Each row of a before or after table is a point. One or more steps were done to the points. Then noise was added and the rows were shuffled. The steps act on columns, c1 being the first. Write out the steps. A step turns or swaps two columns, mirrors them in a line or flattens them onto one, adds a multiple of one to another, or multiplies or shifts one. Angles are multiples of 10 degrees, from the lower column toward the higher: turns from -170 to 170, lines from 10 to 170 but not 90. Use the fewest steps. Two steps may share a column if one is a turn and the other turns, adds or multiplies; they go together, in the order done. Otherwise the lowest column goes first.
In the rows, 128 means zero.

Before (9 x 2)
[[107  68]
 [108  70]
 [ 80 178]
 [149 191]
 [116 154]
 [ 94 148]
 [192 158]
 [101  95]
 [162 137]]
After (9 x 2)
[[ 69 209]
 [114 188]
 [170 167]
 [215 185]
 [156 225]
 [ 99 100]
 [104  96]
 [ 86 179]
 [ 93 124]]
Steps: multiply c1 by 1.3; shift c2 by 30

Before (11 x 8)
[[ 89 139 166 176 181 159 119 132]
 [ 87  83  75  58 138 112 104 196]
 [113 110 111 190 116 101  70 139]
 [209 158 140 120 116  69  77 130]
 [132 182 112 182 181  58 103  77]
 [173  83 131 105 169 113  66  87]
 [159 161  45 116  95 154 198 158]
 [101 117  62  95  65 175 147 144]
 [ 81 117 157 101 153  85  66 102]
 [107 108  53 119 105 164 200 186]
 [158  79 108  64  91  61 166 121]]
After (11 x 8)
[[ 88 110 110 154 155 135  86 141]
 [147 106  52 125 115  89 197 188]
 [171 157 139 125 178 155  43 131]
 [139  83 134 118 115 169  52  86]
 [ 57 117 156 119 144 176  97 105]
 [189 160  45 124 127  86 176 160]
 [ 78  83  77  99 133 145 129 196]
 [ 87 140 163 147  69 149 143 132]
 [174  81 106 103 204 140 147 122]
 [118 180 113 145 147 213 105  77]
 [115 118  64 114 134  52 156 142]]
Steps: turn c1 and c7 by -30 degrees; multiply c4 by 0.4; turn c5 and c6 by 130 degrees

Before (9 x 12)
[[215 124  28 149 150  89 131 178 193 103 135  70]
 [ 71 147 165 145  78 137 119 136 157 133 110 108]
 [155 106  92 122 158  49 208 160 206 118 136 132]
 [ 77 127 137 146 133 165 111 119 147 155 150 137]
 [ 90 128 176 103 130 138  86 116 134  95 146 117]
 [ 63 109 145 120 134 106 102 115 114 156 104 108]
 [ 93  94 157 167 124 139 133 156 131 110 103 139]
 [123 135  81 153 144  71 236  85 180  71  70 171]
 [100  84 145  99  91 155 107 119 151 139 113 129]]
After (9 x 12)
[[ 71 148 101 144 157 138 139 129 185 123 111 109]
 [ 92  94 112 167 152 139 137  96 132 123 103 138]
 [216 125 119 149   6  89 152  79 128 118 135  69]
 [ 77 127 107 146 127 165 142 159 130 128 151 136]
 [123 137 104 153  60  70  28  76 132 192  70 171]
 [ 63 108 130 120 148 106 141 165 117 120 105 109]
 [155 106  74 122  55  49 122  69 127 192 135 133]
 [100  84 112 100 138 155 133 147 170 116 114 129]
 [ 90 128  99 103 166 137 113 129 127  75 147 117]]
Steps: turn c5 and c9 by -70 degrees; turn c3 and c5 by 120 degrees; turn c7 and c10 by 60 degrees; turn c7 and c8 by -130 degrees

Before (14 x 20)
[[123 148 141 159 153 120 147 124 127 145 100 124 130 135 115 149 162  90
   74 106]
 [137 125  71 123 158 141 210 113 141 111 133  92 105 137 136 138 174 111
  119 127]
 [105 150 128 103 137 163 119 156 124 123 110 154 117 136 147 119 152 126
  134  98]
 [192  22 112 208 115  97 206 156 175  65 128  90  89 176 205 160 101 198
  169 185]
 [181  63 126 209 133 113 159 144 143 109 136  48  39 141 196 103  53 161
  155 161]
 [126 139 143 109  90 147 122 143 151 119 141 123 153 107 119 128  70 112
  126 122]
 [176 104 170 161  97 150 126 175 166 134 191 103  87  93 164  91 101 170
  110 148]
 [156 117 117 178 122 157 181 124 184  62 138  90  64 189 168 158 143 114
  137 133]
 [ 91 131 157 153 136 152 142 118 163 110 131 150 141  81 118 113 138 109
  158 105]
 [168 123 139 143  69 150 115 152 143 131 150 186  83  84 126  69  89  99
  122 132]
 [113 108 133 126 140 169 141 145 176 132 111 136 142 113 172 122 131  69
  116 140]
 [119 110 160 118 101 167 155  97 150 149  94 132 155 110 150 106 130 120
  108  65]
 [158 105 129 150 147 160 150 140 103 113 120  95 145 113 143 154 164  78
  127  73]
 [138 125 117 142 142 154 125 113 144 152 193 161 116 154 140 118 120  98
  126 108]]
After (14 x 20)
[[189 181 111 160 155 120  14 123 166  61 145  83  87 174 207 160  80 198
  168 181]
 [171 164 125 172 176 133  67  63 131 107 140  45  40 143 197 104  31 164
  153 165]
 [178 148 171 148 135 189 116 143 162 133 136 100  91  92 162  89  64 170
  110 152]
 [112 140 131 112 181 122 110 145 176 131  98 131 142 108 171 126 119  71
  118 140]
 [136  87  69 128 200 133  58 163 136 107 126  90 108 134 136 134 196 110
  120 124]
 [137 131 119 140 184 198 129 107 148 148 134 155 117 154 140 118 127  99
  124 104]
 [170 141 138 143 108 151 140 106 149 129 118 182  82  83 127  71  68 100
  122 135]
 [153 111 116 166 164 145  73 142 180  63 105  80  67 191 161 155 149 112
  136 135]
 [ 95 119 151 156 174 136 121 133 163 107 116 148 139  83 122 113 142 109
  159 106]
 [125 103 143 169 194 100 123 160 127 144 126 121 130 135 108 147 171  88
   72 104]
 [102 110 128 119 175 123 146 176 129 120  97 153 112 137 147 124 138 130
  135  99]
 [161 138 126 138 192 128  98 170  95 114 103  99 147 117 142 156 163  78
  130  78]
 [118 133 158 108 142 107  93 103 151 145  84 132 152 108 148 105 145 124
  110  63]
 [122 126 140 115 129 143 141  77 149 121 115 121 153 111 120 129  50 110
  123 123]]
Steps: add 0.5 times c2 to c4; turn c2 and c7 by 150 degrees; shift c5 by 40; multiply c6 by 0.7; turn c6 and c11 by -70 degrees; multiply c17 by 1.6; turn c8 and c17 by -40 degrees; turn c9 and c12 by -10 degrees
